Each point is reached from the start by the listed moves, each made once or not at all, plus a little noise. Say if it took an odd or an even number of moves. Then give how often each move was made.
In the rows, zero is written as 128.

Moves:
(1): [ 64 140 116 190 142]
(2): [123 122 141 156 125]
Start: [112 146 128 117 118]
Points:
[ 49 156 115 179 129] -> odd (1, 0)
[112 148 130 117 122] -> even (0, 0)
[ 46 152 129 206 129] -> even (1, 1)

Moves:
(1): [140 123 126 150 144 122 121 115 130 132 145]
(2): [121 125 162 109 138 144 134 141 141 122  98]
(3): [112 150 107 115 122 116 119 112 150 137 115]
(4): [137 152 158 114 127 165 110 135 118 113 137]
(5): [117 143 105 139 135 132 151 121 153  87 143]
(6): [ 95 109 137 145 124 116 115 137 134 140 132]
(7): [121 115 146 113 174 116 144 147 106 198 116]
(8): [116 150 146 123 119 107 130 113 148 138 132]
(9): [130 104  84 137 105 111 123 143 153 190 152]
(10): [117 143 147 167 109 162 142 132 121  78  98]
(11): [137 161 135  98 143  91 118 146 147 158 119]
Start: [119 145 129 113 142 129  96 144 122 124 112]
Points:
[ 83 143 193 116 216 158 104 173 138 148 114] -> even (1, 1, 0, 1, 1, 1, 1, 0, 0, 0, 0)
[ 93 249 174  89 148 171 103 163 184  50  54] -> even (0, 1, 1, 1, 1, 0, 0, 0, 0, 1, 1)
[ 98 186 125  99 119 115  92 177 194 168  53] -> odd (0, 1, 1, 0, 0, 0, 0, 0, 1, 1, 1)
[ 91 201 141 156 122 126  95 105 159  96  89] -> even (1, 0, 1, 0, 0, 0, 0, 1, 0, 1, 0)
[123 130 103 184 114 141  98 151 142 138 122] -> odd (1, 0, 0, 0, 0, 0, 0, 0, 1, 1, 0)
[ 35 192 146 107 159  72 120 185 225 220  64] -> odd (0, 1, 1, 0, 1, 1, 1, 1, 1, 1, 1)

Moves:
(1): [137 119 129 141 144 125 128 138 129 120 126 129 129 127 124 129 136 128
 129 133 130 119 125 123 123 117]
(2): [104 130 113 140 120 131 140 118 139 132 141 133 126 140 120 132 144 111
 132 127 141 116 136 125 123 106]
(3): [139 115 101 129 126 121 120 126 121 141 134 136 151 146 112 159 114 139
 120 135 114 126 110 139 122 134]
(4): [109 130 113 146 120 138 127  98 127 130 119 103 131 142 100 136 154 148
 136 124 112 119 120 122 123 153]
(5): [134 118 116 124 136 124 133 130 132 146 140 116 142 135 148 114 117 121
 144 125 143 120 124 143 126 147]
(6): [126 123 128 138 109 118 129 142 135 124 129 121 113 133 123 134 127 132
 125 123 113 131 130 137 136 137]
(7): [131 122 144 138 128 141 120 135 133 131 139 138 118 112 122 126 128 125
 121 147 126 142 138 140 117 148]
(8): [131 127 108 133 107 123 123 125 127 128 145 149 132 147 144 122 137 143
 123 115 133  97 149 124 124 109]
(9): [116 174 153 138  93 103 134 116 128 114  97 166 112 136 129 118 145 117
 125 119 140 126 111 128 127 133]
(10): [117 117 133 137 121 109 114 133 115 131 129 118 132 128 146 122 119 117
 117 120 143 132 111 119 113 120]
(11): [111 134 142 141 119 119 131 123 122 133 131 118 133 148 136 129 145 139
 132 131 143 137 136 123 132 134]
(12): [128 124 121 105 117 137 145 139 116 120 125 120 124 135 109 125 123 132
 129 112 136 131 117 122 130 139]
(13): [138 107 147 131 128 142 140 126 128 126 156 133 153 130 103 135 124 131
 109 131 123 130 127 128 123 126]
(14): [110 131 127 141 117 143 142 117 141 134 120 143 133 142 125 135 127 128
 138 110 135 135 125 106 125 133]
(15): [105 132 121 131 121 144 154 124 128 117 133 149 141 115 147 130 132 117
 136 137 119 126 137 139 138 128]
(16): [144 124 112 130 114 126 124 144 127 122 140 122 128 127 132 125 142 125
 127 119 111 147 139 162 127 122]
(17): [127 112 132 162 106 121 150 127 147 130 130 113 137 117 143 107 139 144
 112 170 139 144 136 125 134 132]
(18): [114 128 123 119 123 127 122 130 132 124 136 121 141 143 117 132 145 115
 125 122 122 122 145 123 123 129]
(19): [156 112 125 124 113 133 145 137 115 160 131 147 139 132 131 138 129 110
 108 127 106 123 139 118 128 138]
(20): [147 131 145 138 123 134 126 120 128 133 117 121 137 121 132 133 119 146
 140 144 149 112 114 118 122 121]
(21): [120 133 134 144 123 129 128 132 125 135 131 133 136 136 115 119 121 131
 138 139 129 131 140 115 119 128]
(22): [117 124 112 145 102 123 118 140 139 136 125 127 133 144 138 121 142 128
 126 122 126 140 107 132 162 154]
(23): [114 110 117 113 115 121 123 144 125 117 167 147 130 113 104 142 136 136
 152 128 111 135 111 138 140 138]
(24): [107 128 144 131 158 112 119 139 121 160 118 113 135 122 145 117 112 126
 119 124 134 139 117 135 107 131]
Start: [115 108 148 120 123 128 145 157 123 142 112 136 134 125 141 112 152 127
 129 162 115  96 153 115 138 123]
Points:
[ 86  50 192 215 102 139 141 148  98 237 134 124 237 190  87 160 160 147
 100 186 117  98 136  61  50 171] -> odd (1, 0, 1, 1, 0, 0, 1, 0, 0, 1, 1, 0, 1, 1, 0, 0, 0, 1, 1, 1, 1, 0, 0, 1)
[100  59 113 174  22  87 179 185 121 165 183 231 205 142 170 115 189 101
 104 203 104  70 152 138 118 161] -> even (1, 0, 1, 0, 1, 0, 1, 1, 1, 1, 0, 0, 0, 0, 1, 0, 1, 1, 1, 0, 0, 0, 1, 0)
[ 82  73 132 148  28 100 194 173  97 206 154 159 195 202  80 151 184 147
 131 108  72 132  95 152 121 224] -> odd (0, 0, 1, 1, 1, 1, 0, 0, 1, 0, 1, 1, 1, 1, 0, 1, 0, 0, 1, 0, 0, 0, 1, 1)
[ 54  40 147 203  66 150 189 209 158 187 203 160 212 106 157  77 163 132
 141 209 103 176 148 169 150 202] -> odd (0, 0, 0, 0, 1, 0, 1, 0, 0, 0, 0, 0, 1, 1, 1, 1, 1, 0, 0, 0, 1, 1, 1, 1)
[ 59 126 175 220  36 157 191 131 145 122 125 219 149 164  96 117 202 146
 132 161  95  71 175  96 114 158] -> even (1, 0, 0, 1, 0, 1, 1, 1, 1, 0, 0, 0, 1, 1, 1, 0, 0, 0, 0, 0, 1, 0, 0, 0)
[ 50 134 144 199  43  92 211 171 126 140 116 171 151 161 193  67 226 129
 113 172 162  99 177 139 123  96] -> even (1, 1, 0, 0, 0, 0, 0, 1, 1, 0, 1, 1, 0, 0, 1, 1, 1, 0, 0, 0, 0, 0, 0, 1)
[ 17  85 137 220  67 170 198 147 167 172 102 110 185 149 128 104 214 141
 133 197 147 106 134  88 127 184] -> even (1, 1, 0, 1, 0, 0, 1, 0, 0, 0, 0, 1, 0, 1, 1, 0, 1, 1, 0, 1, 0, 1, 0, 1)
[ 28 139 149 189  38  77 131 134 117 166  95 112 169 215 149  79 216 121
 150 137 149 100 120  91 141 200] -> even (0, 0, 0, 1, 1, 0, 0, 0, 1, 1, 1, 0, 0, 0, 0, 0, 0, 1, 0, 0, 1, 1, 0, 0)
[ 78  63 165 248   7 114 213 130 130 184 150 150 221 182 127 138 222 120
  92 226 129  76 144 117 103 181] -> even (1, 1, 1, 1, 1, 1, 1, 0, 1, 1, 1, 0, 1, 0, 1, 0, 1, 1, 1, 1, 0, 0, 0, 0)
[ 43  55 146 136  53 157 234 165 140 138 197 145 218 154 121 109 187 138
 153 178 135 123 157 110 159 178] -> odd (0, 0, 0, 0, 1, 0, 0, 0, 0, 0, 1, 1, 1, 1, 1, 0, 1, 1, 0, 0, 0, 0, 1, 0)
[107  71 100 195  21 120 188 196 138 158 155 160 197 174 200  93 245 126
  95 188  89  99 214 133 175 136] -> odd (1, 0, 0, 0, 0, 0, 0, 1, 0, 0, 1, 0, 0, 0, 1, 1, 1, 1, 1, 0, 0, 1, 0, 0)
